Each row of a before or after table is a point. The points were changed in one or more steps. Then noise was added and the rows were shuffled. The steps act on how far a point lies along the listed directions, d1 being the first. Write out the steps. A step turns or swaps two directions, mirrors them in a line or flattens them onto one, adds a multiple of one to another, or multiplies one. Angles are multiples of 10 degrees, from the lower direction toward the higher: turns from -170 to 170, lines from 10 to 170 but not 90. Use the fewest steps. Two steps may share a direction if one is a turn and the other turns, adds or multiplies; they go together, in the order done. Otherwise the lowest direction goes first.

Directions:
(1): -0.30 -0.46 -0.07
(2): +0.40 -0.21 -0.32
(3): +0.24 -0.22 +0.44
Before (14 x 3):
0: -0.30 +0.26 +0.28
1: -0.67 +0.55 +0.05
2: -0.13 +0.05 +0.06
3: -0.49 -0.69 +0.00
4: -0.37 +0.07 -0.46
5: -0.41 +0.13 +0.12
6: +0.53 +0.12 -0.24
7: -0.69 -0.12 -0.58
8: +0.19 +0.01 -0.48
9: -0.07 -0.21 -0.38
10: +0.53 +0.18 -0.21
11: +0.27 +0.45 -0.06
12: -0.20 -0.31 -0.05
13: +0.51 -0.04 -0.13
After (14 x 3):
0: +0.21 +0.27 -0.25
1: -0.34 -0.08 +0.12
2: -0.67 -0.02 -0.05
3: +0.40 +0.29 +0.05
4: -0.14 -0.72 -0.24
5: -0.21 +0.00 -0.38
6: +0.38 +0.44 +0.01
7: -0.04 -0.30 -0.14
8: -0.37 -0.17 -0.03
9: +0.35 +0.48 +0.03
10: -0.34 -0.27 -0.58
11: -0.12 -0.06 +0.01
12: +0.07 -0.07 -0.28
13: +0.05 +0.46 +0.11
Steps: turn d1 and d2 by 40 degrees; multiply d2 by 0.7; multiply d3 by 0.7

Directions:
(1): +0.11 +0.63 +0.40 -0.15 -0.12 +0.07
(2): +0.02 +0.07 -0.37 -0.66 -0.14 -0.15
(3): -0.71 +0.14 +0.00 -0.09 +0.26 +0.13
(4): +0.28 +0.06 +0.01 -0.13 +0.72 -0.04
Before (12 x 6):
0: +0.40 -0.22 -0.03 -0.12 +0.12 -0.16
1: -0.50 -0.48 -0.33 +0.04 -0.27 +0.04
2: +0.25 -0.27 -0.50 -0.71 -0.09 -0.22
3: -0.68 -0.76 -0.45 +0.35 -0.51 -0.05
4: -0.36 -0.71 -0.66 +0.13 -0.26 -0.06
5: +0.01 +0.02 +0.13 +0.06 -0.15 +0.17
6: -0.20 +0.13 -0.12 +0.06 -0.04 +0.07
7: +0.03 +0.37 -0.01 -0.06 +0.35 -0.01
8: +0.41 +0.30 +0.28 +0.24 +0.20 +0.05
9: +0.12 +0.42 +0.08 -0.01 +0.32 +0.06
10: -0.07 +0.01 +0.05 +0.01 -0.38 -0.04
11: -0.85 -0.47 -0.34 +0.42 -0.12 +0.12
After (12 x 6):
0: +0.32 -0.33 +0.02 +0.58 +0.31 +0.04
1: -0.58 +0.64 -0.01 -0.33 -0.54 +0.18
2: -0.22 -0.08 -0.42 -0.01 +0.29 -0.09
3: -0.35 +0.76 +0.36 -0.21 -0.76 +0.08
4: +0.05 +0.07 +0.22 +0.03 +0.19 +0.25
5: -0.35 +0.43 +0.14 -0.33 -0.52 +0.15
6: +0.12 -0.14 -0.20 -0.46 -0.50 -0.11
7: +0.23 -0.37 +0.13 +0.22 -0.18 -0.08
8: +0.18 +0.21 +0.21 -0.07 +0.07 -0.06
9: +0.01 -0.28 -0.37 +0.05 +0.37 -0.03
10: -0.20 +0.24 -0.16 -0.18 +0.02 +0.04
11: -0.33 +0.56 +0.13 -0.13 -0.93 +0.08
Steps: turn d1 and d4 by 100 degrees; add 1 times d3 to d2

Directions:
(1): +0.23 -0.32 +0.53 -0.41 -0.05 -0.50 +0.01 +0.27 -0.05 +0.27 -0.34
(2): +0.16 -0.22 +0.17 +0.10 +0.02 +0.19 -0.22 +0.36 -0.72 -0.52 +0.15
(3): -0.32 -0.63 -0.31 +0.30 +0.36 -0.17 +0.01 -0.21 -0.32 +0.33 -0.14
Before (9 x 11):
0: +0.01 -0.85 -0.08 +0.11 +0.41 -0.07 -0.05 +0.26 -0.58 +0.22 -0.07
1: -0.01 -0.25 +0.29 -0.12 +0.11 -0.34 -0.07 +0.03 -0.09 -0.15 -0.18
2: +0.23 +0.24 +0.18 -0.26 -0.08 -0.05 +0.09 +0.15 +0.52 +0.14 -0.09
3: +0.46 -0.61 +0.53 -0.44 +0.11 -0.40 -0.30 +0.61 -0.76 -0.46 -0.13
4: +0.17 +0.50 -0.11 -0.21 -0.07 +0.24 -0.03 -0.13 +0.54 -0.09 +0.00
5: +0.02 -0.49 +0.22 -0.19 +0.19 -0.46 +0.29 +0.10 -0.08 +0.23 -0.40
6: +0.47 -0.24 +0.70 -0.53 +0.02 -0.35 -0.06 +0.37 -0.35 -0.11 -0.19
7: -0.03 +0.46 -0.32 +0.27 -0.07 +0.63 -0.10 -0.12 -0.16 -0.60 +0.55
8: +0.01 -0.49 +0.25 -0.21 +0.01 -0.47 +0.05 +0.04 +0.01 +0.52 -0.29
After (9 x 11):
0: +0.23 +0.11 +0.47 -0.47 -0.14 -0.35 +0.30 +0.25 +0.24 -0.01 -0.29
1: -0.03 -0.72 +0.10 -0.39 +0.28 -0.83 +0.06 -0.09 +0.10 +0.56 -0.46
2: +0.35 +0.10 +0.62 -0.48 -0.36 -0.25 +0.05 +0.29 +0.27 +0.14 -0.09
3: -0.02 -0.05 +0.29 -0.20 +0.07 -0.37 +0.01 -0.04 +0.13 -0.04 -0.20
4: +0.35 -0.15 +0.28 -0.09 +0.04 +0.08 -0.13 +0.41 -0.30 -0.33 +0.01
5: +0.29 -0.52 +0.44 -0.36 +0.24 -0.47 +0.04 +0.06 -0.33 +0.25 -0.31
6: +0.25 -0.04 -0.15 +0.08 +0.19 +0.37 -0.27 +0.11 -0.42 -0.49 +0.08
7: -0.47 -0.19 -0.77 +0.58 +0.32 +0.35 +0.02 -0.51 -0.23 +0.02 +0.33
8: +0.04 +0.05 -0.05 -0.31 +0.08 -0.15 +0.24 -0.02 +0.74 +0.64 -0.14
Steps: add -0.3 times d1 to d2; turn d2 and d3 by 120 degrees
